Rows are points. Each copy is the shape, with its points in the same order, turned, moved and blurred by noise. Some copies are also mirrored. Which?

Shape, 7 rows:
[[-27 -15  34]
 [ 24 -17 -39]
 [-13 -17  -3]
 [ -5 -17  31]
 [-24 -28 -38]
 [  1  36  10]
 [ 11  14  29]]
Copy 1 (7 x 3):
[[ 33 -14   2]
 [-54  -9 -12]
 [ -4 -15 -14]
 [ 16 -13  15]
 [-23 -27 -42]
 [ -5  43  -1]
 [  3  22  18]]
Copy 1 is: mirrored
Copy 2:
[[-32 -34 -12]
 [ 53  -8 -24]
 [  5 -21 -25]
 [-13 -36   1]
 [ 22 -13 -60]
 [ -4  18  15]
 [ -5 -11  26]]
Copy 2 is: only turned
Copy 3 (7 x 3):
[[ 32  12  34]
 [ -4 -32 -35]
 [ 13 -12  12]
 [ 38  14  13]
 [ -6 -45  11]
 [-13  38  -4]
 [ 19  39  -6]]
Copy 3 is: only turned
Copy 4:
[[-24 -10  37]
 [ 37  16 -19]
 [  1  -9   6]
 [-10   5  36]
 [ 21 -30 -18]
 [-33  32  -5]
 [-23  32  21]]
Copy 4 is: only turned

Shape (8 x 4):
[[ -9   3 -19 -17]
 [-17  -2  -9  19]
 [  7  38  -4  13]
 [  5  -1   7 -46]
 [ -2  23  -4  11]
 [-33 -15  -5  -2]
 [ 58  24  12  26]
 [ -3  -7  24  20]]
Copy 1:
[[ 16 -11 -24   6]
 [ -6 -16  -5  31]
 [ 29  -5  19  16]
 [  8   6 -26 -37]
 [ 17  -8   7  24]
 [-19  -2 -31  21]
 [ 22 -35  60 -11]
 [-26  -2  22   9]]
Copy 1 is: only turned
Copy 2 (8 x 4):
[[-21  -2  -4 -24]
 [ -6  13 -26   0]
 [-30  36   7   6]
 [-24 -30  26 -15]
 [-22  23  -3   3]
 [-13 -15 -31  -8]
 [ 11  49  43  20]
 [  4   1  -7  27]]
Copy 2 is: only turned

Shape, 9 rows:
[[ 30 -33  18  22  28  25]
 [ -6  27 -33  -4 -18 -46]
 [ -8 -41   1  20  29  27]
 [-24  48  17  35  37  -6]
 [-19  16  -8  12 -33 -11]
 [-31  22  20  36  25 -34]
 [ -1  -7 -18 -36  -8  10]
 [ -3 -34  -9  -9  41  29]
 [  9 -29 -18  26  39  42]]
Copy 1:
[[ 55  18  38 -22  13  -5]
 [  5 -26 -45  20 -25 -41]
 [ 35  -1  20 -23  30  20]
 [ -3 -30  30  21  33 -53]
 [-12 -14  -7  17 -28 -10]
 [ -4 -47  17  -9  17 -46]
 [ 10  35 -31   3  -1  -3]
 [ 42  22  -2 -15  46  11]
 [ 60   7  21   0  38  19]]
Copy 1 is: only turned
Copy 2, 9 rows:
[[ 27 -39  12   3   9  46]
 [  7  13  22   9 -32 -58]
 [ -6 -19  15  10  25  39]
 [ 11  -1 -58  21  -2 -16]
 [ -5  17  18  23 -39 -11]
 [-17 -25 -39  20 -13 -26]
 [  8  30  35 -24 -10   3]
 [  2  -9  20 -15  35  32]
 [ 19 -10  13  18  44  34]]
Copy 2 is: mirrored

Shape (11 x 6):
[[ 28 -41  19   3 -22 -18]
 [ -2 -20 -16   8  -1  23]
 [-34  22  19  -7   9 -17]
 [ 26  -2  43 -27  -6  37]
 [-34  12 -11 -10 -17  40]
 [  5 -44  -2 -23  -8 -14]
 [-15   5 -25 -43  -8 -21]
 [-26 -14 -51 -11 -20 -10]
 [ -9  -2   5 -57 -27  -6]
 [  3   5 -12  18  -5  -5]
 [ -7  12 -31   3 -11   1]]
Copy 1 (11 x 6):
[[  2 -20 -37   7 -41 -31]
 [ 20  -8   4   8 -13  16]
 [-29   0 -19 -21  35   3]
 [-29  -8  19 -27 -48 -14]
 [-15  11   7  11   1  48]
 [ 11  -1 -51 -14 -27  -6]
 [  4  45 -43  -9  15   5]
 [ 26  28 -40  21  18  28]
 [-23  40 -32 -24 -19   0]
 [  7 -11  -4  17  10 -14]
 [  6  21  -8  22  18   2]]
Copy 1 is: only turned
Copy 2:
[[ 35 -14  37  -6 -32  23]
 [ -4  -2  -4 -20   6  26]
 [-33  17  20  17 -15 -25]
 [ 22  -3  47  12  37   1]
 [-24  -2 -22  20  28  13]
 [ 17 -35  15 -18 -25   2]
 [  3 -15 -23   4 -20 -34]
 [ -8 -17 -47  -7 -28   6]
 [ 14 -33  -1  28  -4 -28]
 [  1  25  -1  -7 -15  13]
 [ -1  18 -25  -1  -7   4]]
Copy 2 is: mirrored
Copy 3:
[[ -6  -4  60  12 -27  -6]
 [ 22   0   0  -4 -36  10]
 [-48   9 -14  -4   0  13]
 [  7 -23  39 -37   8  29]
 [  0 -33 -33 -16 -30  18]
 [-13   5  36 -13 -47 -18]
 [-32 -10  -9 -21 -22 -40]
 [-11 -13 -26  10 -55 -35]
 [-39 -35  15 -37 -22 -20]
 [  2   0  -1  22 -11  -4]
 [  3 -10 -23   9 -20 -14]]
Copy 3 is: mirrored

Shape (14 x 8):
[[ 14  20  18 -14   3   6 -31  -6]
 [ 34   2  19   7 -39   6   1 -16]
 [ 28  -4  49 -20  22  17  -1  -5]
 [  3 -20  -8  16   1  10 -21 -19]
 [  9  10  25   0  25  18  -6 -10]
 [ 34 -12 -36   4 -11 -11   2 -18]
 [ 15  -3  33   9 -14 -32   2 -24]
 [  7   9   6 -11  32  16   5  -7]
 [-16   5 -11  -5 -20  -2  -1  32]
 [ 19  19 -16 -13 -14  -1  14  28]
 [ 19  17  17  -6  -5   1 -18  14]
 [ -1  16  32 -53   7   1   9  21]
 [-21  26  -6  -4 -13   0 -23  -2]
 [  6  16  17   6 -25   4 -16   2]]
Copy 1 (14 x 8):
[[ 20  29  -2 -16  12  -6 -12 -36]
 [ 23  41  29   2 -19  16  21 -29]
 [ 30  10  22 -34  23  35 -13 -35]
 [  6  -2  -3  27   5   8   8 -36]
 [ 28  -3  12 -13   9  10 -21 -33]
 [ 22   7 -14  14 -12   4  47 -10]
 [ 19  24  46   3  20  -2  20 -12]
 [ 24 -17  -2 -23   3   9 -12 -22]
 [-15  25  -7   3 -16   4 -14  14]
 [ 17  25 -13 -16 -25   9   2  17]
 [ 24  36   1 -10   4   5 -14 -15]
 [ -2  21   8 -59  10  14 -20  -1]
 [ -8  22  -3   2  -8 -27 -15 -17]
 [ 11  37  15   4 -10  -2 -10 -22]]
Copy 1 is: mirrored
Copy 2, 14 rows:
[[-10  -1 -27 -20 -19   1 -31  13]
 [ 29 -15 -60  -3 -10  19 -24 -13]
 [ 29  19  -6  -4 -33   3 -51   6]
 [ -1 -12 -24  29   7   8 -18   7]
 [ 12  24 -12  -1 -10   1 -30  18]
 [ 28 -35 -35   7  26 -17  -8  -7]
 [ 15  10 -34   2 -12   2 -21 -46]
 [ 17  16  -8  -4 -13 -17 -14  22]
 [ -2 -24  -5 -17 -13  21  24   5]
 [ 32 -22 -18 -33  -6   4  10   8]
 [  3  -4 -19 -28 -13  16 -19   1]
 [ 17   5   0 -36 -55 -12 -12   3]
 [-26  -6 -32 -10 -10   5  14   6]
 [  0  -4 -35 -16 -16  23  -8  -6]]
Copy 2 is: mirrored
Copy 3, 14 rows:
[[-14  15 -12 -19 -30  16 -13  -6]
 [-25   5 -13  34 -43  -6  -9   4]
 [ 10  24  -9 -23 -50 -14  -7  28]
 [ -1 -26  17   1 -21  13 -11  -4]
 [ -1  22  11 -23 -24  -5 -12   5]
 [ 12 -21   2  35 -24   0  12 -29]
 [-11  -6 -18  13 -36 -30 -41  -4]
 [ 10  17   9 -21 -17 -13  10  -1]
 [-13  -9 -32   4  22   8   6   5]
 [  0  16 -27  20   5  -2  20  -7]
 [ -6  23 -23  -6 -18  10 -12   0]
 [ -4  22 -47 -36 -17 -23  17  12]
 [-34  -3 -11 -16   4  10  -5 -18]
 [-31   7 -15   9 -13  10 -17   4]]
Copy 3 is: only turned

Shape, 15 rows:
[[-13   4   5  -7   0 -10  -7   0  45]
 [ 13 -22  13 -13 -34  28 -21 -29  -3]
 [ -8 -26  -6 -11 -27   0  -4 -25 -21]
 [-16 -27  21  -1  -4  17  10 -21 -18]
 [ -9 -19 -13   2 -15  26  12  -9  -2]
 [  2   9 -21 -25 -14 -17  16 -19  51]
 [ -3   5   2  -4 -20  22  16 -25 -13]
 [-14  -5 -16  -5  -6  23  -8 -40   1]
 [ 17  10  15  11  36   5   5  12 -10]
 [  0   4  25 -14  60  -3  16   7 -11]
 [ -5 -15 -10  12 -16  29 -11  -2  -4]
 [ -6  -2  -9 -27   3 -15 -10  -3  28]
 [ -6  33  19 -19  28  10   3  28   1]
 [ -9  19   6   2   0 -21 -12  -3  31]
 [  2   4  -6  -7 -15  20   2 -18 -26]]
Copy 1:
[[  9  29  -4  -8 -22  -3  19  12 -13]
 [-12 -30  21 -17 -26  -5 -29  38   7]
 [-17 -28   7 -15 -12 -31 -24   4   1]
 [-13 -24  14  -2 -16   2 -14  -9  22]
 [-31 -22  -2  -4  -9   7  -8  10 -12]
 [ 13   0  -7 -27 -16 -21  43  14 -34]
 [ -3 -37  16   2   0   3  -6   3  -6]
 [ -8 -16  16 -27  -7   7 -18   2 -20]
 [ 14   1 -16   9  27  18   1   5  29]
 [  7  19   0  -4  31  11  21 -17  48]
 [-24 -11  -5   2 -12   6 -25  17 -12]
 [  3  15  -2 -25  -6 -22  17  16  -7]
 [  9  27  16  23  36  13  18  12  15]
 [ 27  25  -9  -4 -15 -12   6  11  -6]
 [ -6 -32  14  -2  15  -9 -17  11  -7]]
Copy 1 is: only turned
Copy 2 (15 x 9):
[[-20   2 -12  -1  22 -27   6  -4   9]
 [ 24 -22   2  -1  21  11 -39   2 -23]
 [ 20 -20 -14  -1 -14   8 -18  19 -23]
 [ 12  -8  -3  -9   9  22   2  30 -31]
 [ 13 -18  -2   9   1  26   4   5  -2]
 [-21 -34  -3  -5  -1 -37  11 -24   9]
 [  8 -12   7 -14  -5  25  -3  -8 -21]
 [-16 -23 -13   3   0  25 -17  -1 -16]
 [-17  35  34  19   3   4  15  13 -22]
 [-37  27  39  -1   1  -3  23  43 -24]
 [ 14   0  -6  20   8  27 -11   3  -1]
 [-20  -9  -2   2   1 -29  -8   9   9]
 [-26  39  36 -15   3  -2   7  12  11]
 [-21  18 -13  -2   9 -28   1 -11  -2]
 [  8  -3  11  -3 -16  26 -16   0 -19]]
Copy 2 is: mirrored
Copy 3, 15 rows:
[[ -3 -15  13   2   5 -10  12  39  30]
 [-22 -38  20  -4 -18 -44  -7  -3 -26]
 [-23 -10  -2  13 -25 -20 -17   1 -27]
 [-36  -5  18   6   5 -17   6   6 -39]
 [-33 -13   9   1  -7   1  -3 -12  -8]
 [ -9  -9  -9   7 -20 -26  26  15  45]
 [-36   2  18  11   6 -31   3 -18  -7]
 [-46 -10   0 -14  -7 -24 -12   3   2]
 [  5  20  14 -27  32  -2  11   6 -19]
 [  8  49  21 -26  20  -2  23  32 -23]
 [-26 -26  19  -9   7   0 -17  -3 -11]
 [  0   0   5  -6 -20 -13   3  32  19]
 [ 10  30  45 -21  23 -10   1  15  10]
 [  8  -6   5   5  18 -15   3  38  24]
 [-25   3   7  -6   0 -27 -14 -17 -16]]
Copy 3 is: only turned

Shape:
[[-14  40   9  -4  12   0  -8  -4  12   1   9]
 [-14 -10   4  16  16   0  -5 -24  -8  -2 -11]
 [  6 -16  -7  14  16 -11 -29  -8  -2 -19 -10]
 [ -6 -29   5  23   6 -20 -11 -16   4   4  10]
 [ 16  -9 -21   8   2 -13   9 -25   0 -10  -2]
 [  0 -14  25 -14  25  -6   3 -29  11  16   9]
 [  7  -9  10  19  -7  36   9   8   0 -27   2]
 [ 19  42 -11  13 -25  23 -19  -4 -28  -8   9]
 [ -1   1  12  20 -12  -1  -2   4  -1   5  -9]
 [-19 -26  -9 -17  30   3  17  -1   8  -4   9]
 [ -6   0 -11   6   1  -7 -15  -2  30  -7  -7]
 [ 10 -11   5  13  12 -13  -6  10   0  18   9]
 [ 23   8  -6   0  -8 -17   7  -4 -29   7 -16]
 [-18 -18  -1 -17   6   1  -8 -15   9  -1  -2]
 [ -9  -6  30  -5   0 -36   8   0   6   5  11]]
Copy 1, 15 rows:
[[-14  37   8  -2  -8 -20   5  -4  -3   2  -4]
 [  1  -3   9   4   0 -22  -3  25 -30 -25  -2]
 [ 19  -8   9   0  17 -18 -17  20 -29   5   8]
 [ 22  -8   3   9  -7  -2 -21  10 -36 -18  -9]
 [ -2 -17 -26   2   7 -14  -5  12 -33   0 -12]
 [ 10   8  -6 -21   0 -16 -10 -10 -18 -44 -14]
 [ -4 -12 -12  11 -12   4   5  24   6 -12  36]
 [-38 -14   5  28  -5 -34  -7  -3  12  28  14]
 [  6 -12  12   8 -18  -8   5  11  -5  -1  -6]
 [ -1  10  -8 -11  21  22   7   8 -31 -34   1]
 [ 15  17  -3  -2   5  -1  -9  22  -8   8 -13]
 [ 22 -10  10  10   1  -2   3 -13 -16  -9  -6]
 [-14 -36   6  -5   2 -20  13  -6 -20  11 -13]
 [ -4   6   2 -14  11   5 -16  15 -13 -24 -11]
 [ 12   4  10 -23 -28   6  -4 -13 -30 -10 -14]]
Copy 1 is: mirrored
Copy 2, 15 rows:
[[ 17  -3  11   8  19  -6  16 -21  21  -6  11]
 [ 11  13  17 -17  14  15 -17  -1  -4   6  -8]
 [ 14  -9   1 -19  -8  19 -27   9  15   5 -15]
 [ 24  11   1 -27 -13   9 -26   5  -6  10  14]
 [  1   2   5   1 -12   2 -21   4  -5  35  -9]
 [ 17   6   2 -39   7  -3   9 -26 -17  15   6]
 [ -9  21  11  -1 -12  42  21  16  20  12   5]
 [  9  25   6  43 -12   3   7   2  26 -19 -28]
 [ -4  18   4 -12  -5   2   0   8  12  -9   9]
 [  9 -21   8 -18  13  22  10   7 -26  21  14]
 [  4 -16  18 -10 -12   2 -13  -3  17   8  14]
 [ 17   2  -7 -23 -11  -7   4  14   0   1   6]
 [-12  13 -19   5  -5 -13  -6  10  -4   6 -23]
 [  3 -14  11 -18  -1  20  -6 -14 -17   0   5]
 [  6   5 -27 -22   2  -4  -6 -19  -3   3  29]]
Copy 2 is: mirrored
Copy 3 (15 x 11):
[[ -7  22  15  12 -30  -8   9  -9   3  18  -2]
 [-13 -25  -4  23  -9  -4  12 -14   2 -12  -7]
 [-10 -18   6   5 -10  -3   2   1  -4 -36 -28]
 [-17 -19 -27  22  -7 -16   3   1 -16 -18 -24]
 [-17 -17 -16 -12  -5   9  29  -1  -8 -12 -11]
 [-46 -17  -9  21  -7  -3  -5   5   2  21 -12]
 [ 16  -9  -2  -4   7 -13   1  15  11 -21  27]
 [ 42   6  15 -20  -1 -17  35 -12  15  11 -13]
 [  9  -9  -9   5  -4 -12  -5 -14 -14  -1  -4]
 [-28  -3  -7  30  -4  25   4  25  -7  -8   4]
 [-19  16  -4   0  -7  -2   0 -12 -11 -23  -9]
 [ -9 -12  -3   9   0 -10  -2   7 -29   2 -21]
 [ 14 -30   0 -17  -4  18  12 -11 -15  13 -20]
 [-23   2 -12  23  -1  13  -2  -2   8  -8 -14]
 [-14  -7 -27  11 -31  -2 -23   6 -15  18 -20]]
Copy 3 is: mirrored
Copy 4 (15 x 11):
[[-27  16   8 -18  -6 -18   8  15 -10   6  11]
 [  7  -3  -2  -4  38 -22  -5   7   5  -7   4]
 [  9  17   5  -7  30  -9 -15   5  33 -14  -3]
 [ 14  -4 -25  -4  23 -22   2  11  31  -3  -7]
 [  4   6  -8 -16  30  -1   7  -9   8 -16 -29]
 [-10 -31   0 -12  20 -13  23  20  22   4   4]
 [ 13  18 -11  17  22  21   9 -22  -3  -5  20]
 [ -3  60  19   7  18  -6  16 -10 -20  23 -12]
 [  9  14 -10  13  12  -2  -2  19  -1   1  -4]
 [  9 -32   5 -12   1 -15   4 -16  13 -23   5]
 [-17   8 -13  -9   5  -1 -18   3  17  -9  -8]
 [ 24   1  -4  -8   1  -6   5  19  19  10  -7]
 [ 13  14  20   0  21   2  14  25  -8  -8 -37]
 [-14 -16   5   6  15 -18  -3  -6  17 -12  -4]
 [  0  -6 -13   6  -3 -16  24  39  15 -18  -2]]
Copy 4 is: only turned

Shape:
[[-22 -24  23   3  23 -18  33  16  21 -10 -24 -12]
 [ -5   7  -1   3   7  19 -18  22 -15  28   0   7]
 [ 20  32 -39   4  -3 -44   1 -17  -1 -20 -45 -12]
 [ -3 -13   4 -14   0  -1  25  12  16  36   5 -36]
 [ 21  28 -12   7 -25 -14  23  -1 -32 -16 -33  27]
 [  2  -2  -4   2   7 -22  34  15  38 -15  15  12]
 [ 31  36   5 -14   0 -42   6 -42 -18 -12 -18   9]
 [ 12  29 -28  -3 -27 -37  15 -18 -14   2 -40  23]
 [ 12  23   2 -12  14  -5 -20  34  -4  30 -20  33]
 [  8  -4   4   7  16   9  -5  24  -5  -1   9 -24]
 [  5  40  -8   2 -38 -23 -22   5  -6   8  -8   7]
 [ -4 -12 -12  18  35   0  12  18  -1  40  24 -11]
 [ 50   1 -12 -12 -18 -43  16   7  -6 -18 -36  14]
 [ 18   8 -24 -11 -20   6 -37 -20 -14   5 -25  41]
 [ -7 -39  27  40  13 -14   5  32  16  33   7 -10]
 [ 16  -1  16  32  17  13  28  10  38  25 -11 -27]]
Copy 1 (16 x 12):
[[-20  -3 -23  31  34 -37 -21  12   3 -41  -7 -22]
 [-12 -14  17   5  20 -12  -1 -27 -31  -1 -28  23]
 [ -3  44 -49  31   6   0 -26 -29 -11  26  26  -1]
 [  2   1  15  26  -6 -46 -25   2 -32 -20 -22 -15]
 [ -1  50 -43  13   6  22  -6 -23  -4   0 -18  24]
 [-23   9  -4  51   9  10  -9  12   9 -15 -13 -29]
 [-21  60 -24  18   0   2   1   4 -14  14  33  25]
 [-12  52 -45   6  -2   2 -13 -15   2  32 -14   4]
 [-30   2  -5  36  28 -17   2 -22 -11  19 -35  45]
 [ -4 -12   5  30  19 -13  -4 -22 -33 -23  -1   0]
 [-39  23 -17   7 -22   5 -20 -38 -21  19 -10  22]
 [ -3 -17  19  26  31 -19   4   2 -55  11 -27 -21]
 [  1  45 -49  50 -11 -10  11 -14   9   1  -4  10]
 [ -5  11  -8  -8  -6   4  15 -32  16  35  -3  38]
 [-22 -44 -21  26  12 -27   6  17 -41 -23 -34 -18]
 [  9 -27  -7  40  11 -12 -36  32 -34 -20  -8   3]]
Copy 1 is: mirrored
Copy 2:
[[ 39  -1  18 -28  26  -5 -21   4   4 -34   0 -17]
 [  9  10  -2   8  -6  23   1   3  19  21   0   5]
 [ -5 -26 -31 -21 -16 -51 -36  13 -19  22   9 -35]
 [ 43  26  23 -29 -13 -11   4  10   5   8 -26  -5]
 [-16 -29 -28  14 -23 -13 -20   3 -18  -3 -25 -42]
 [ -3  10  23 -41  -8  -7 -25  21   1 -41   4 -11]
 [-11  11 -32  17 -23 -53 -47   5 -35  -2 -11 -14]
 [ -3 -23 -19  10 -36 -43 -30  12 -14  11   4 -48]
 [  0   3  -8  25  -6   9 -30  20  39  16  -3  -4]
 [ 15   6 -12 -26   3  14  -5   0   0   9 -12  14]
 [ -3   3 -15   4 -37   9 -35  16 -20  28  11 -37]
 [ 34  26  -7 -23 -14  -2  23  14  19 -15   3  20]
 [ -1 -36 -17 -11 -36 -33 -53  -2   0  -9 -25 -15]
 [-31 -14   0  25 -35 -15 -25 -23   4  35  16  -5]
 [ 60  18   3 -29  -5  22   3 -22  30 -24  13   1]
 [ 22  36 -12 -48  12  -9  -2 -14  29  -8 -16 -21]]
Copy 2 is: only turned

Shape, 17 rows:
[[-22  22  -7 -14  16  -9  13   8  -1 -22 -13 -18]
 [  9  13  -9  12 -22  -3  10  15  -2   4 -19  15]
 [ 11  12   6  -2 -13 -14  16 -16 -26  30  10  -6]
 [ -7 -13   6 -13 -21  15  -6 -11 -38  28  14  32]
 [ 21 -15  -8 -25  -3  18  18   2 -15 -21  17   3]
 [-23 -30 -28  -2 -39   9  40 -20  18  -7  12   2]
 [ 25 -13 -19  14 -24  27  27 -15 -11 -24  10 -37]
 [ 17  29 -13  -6 -22   6  -9  -5   8   0   4 -27]
 [-11 -12  -2  17  26  21  -9  -4  12  -4  -8  19]
 [  9 -36 -17 -15  -7 -22 -22  23  -5  -2 -24   9]
 [  4 -23  15 -22  -1 -21 -16  -5   9   3 -18  -8]
 [ 30  15   8 -24  12  -9 -10 -13  18 -17 -10   0]
 [ -8   3  10  -3  -8 -46   4  19 -37   3  25  -2]
 [ 23 -20  10 -13 -21 -10 -17  28 -19 -25  -6   9]
 [ 16  -7  11 -23  -1   7   1  52  -6  -5 -11 -31]
 [-17 -13  -1  20   0  18  29  18  -8 -10  23  28]
 [ 21  -7  32  -5 -10  25 -11   4 -12   9 -25 -11]]
Copy 1:
[[-26   7  23  -4  14 -18  18  23   1 -18  16   1]
 [  6 -17   9  -6  28  -5 -18   6 -22 -21 -26 -14]
 [ 25  10  -5   6  20 -12  -8  20 -17  28  -7  -6]
 [ 10 -25 -40   7  23  19 -26  12 -20  26   7   8]
 [ 14  15 -16 -16  19  13  -7  19 -15 -31  28   4]
 [ 20 -29 -23  -9  39 -16  33   1 -41 -31  13  14]
 [ 31  23  14  -3  19  -2  11  -8 -54 -36  15   8]
 [ 18  -3  26 -16 -15 -23 -11   6 -18 -11   2  -9]
 [-14  -5  -6 -12  22  29   9 -20  15 -21  -6   6]
 [  7  -3 -32  11   9  20 -13  35  11 -45 -21 -11]
 [ 24   3  -7   3  -2  14  12  38  21 -18 -16   0]
 [ 11  16   9 -30   6  -1 -15  26  24 -21  -2  11]
 [  9  -1   1  47  35 -10 -18  39  11   3  19 -23]
 [ 17   2   4  12  18  30 -30  33  -5 -43  -4  -5]
 [ 12  10  24  -3   0  33   4  40 -15 -31  13 -40]
 [  0 -22  -9   5  60  18  -2 -17 -15 -19  20 -14]
 [ 19   6  16 -15   3  43  -3  22 -15   0 -20  -1]]
Copy 1 is: mirrored
Copy 2 (17 x 12):
[[-13   8 -23 -19  13 -31 -11   5  -8 -29   8   4]
 [-15  -7 -28  32 -18 -21  10  -3  -1  -4  -3   5]
 [ 14   0  -4  14  -5   9  14 -22 -14  -2  -8 -22]
 [  0 -22   7  15  -5  19  54 -21   2  -3  11   5]
 [ 17 -10 -29   2  22  -3  26   6 -17  11  11  24]
 [  9 -44 -48 -17   5 -27  39   7  23   7 -28 -10]
 [ 50  -8 -58   5  -1  -1  11  18  -2  -9 -19  11]
 [ 12  17 -47  -5 -30  -5   0 -12  -5   3   9  -1]
 [-21  -7  -6  -4   1   4   4  22  28  -2  -1  28]
 [  0 -48  -9  20  -4 -21 -14  -6   7   6  36  17]
 [ 12 -13   1   3   6 -22 -16 -18  23   9  25   1]
 [ -2  21 -25   0  13 -11 -20 -19   4  21  14  22]
 [ 15 -21  25   3  -9 -25   8 -22 -40 -14  -5   1]
 [ 21 -19  -7  27  -5 -30   8 -10 -10   5  28  40]
 [ 24   6 -11  17  -8 -34  -2  31 -18  -1  46   4]
 [-12 -20  -4   1  -4 -15  40  32  -6  -2 -24  24]
 [ 23  19  -9  32  -7  -1  12   3  25  -6  29  11]]
Copy 2 is: mirrored
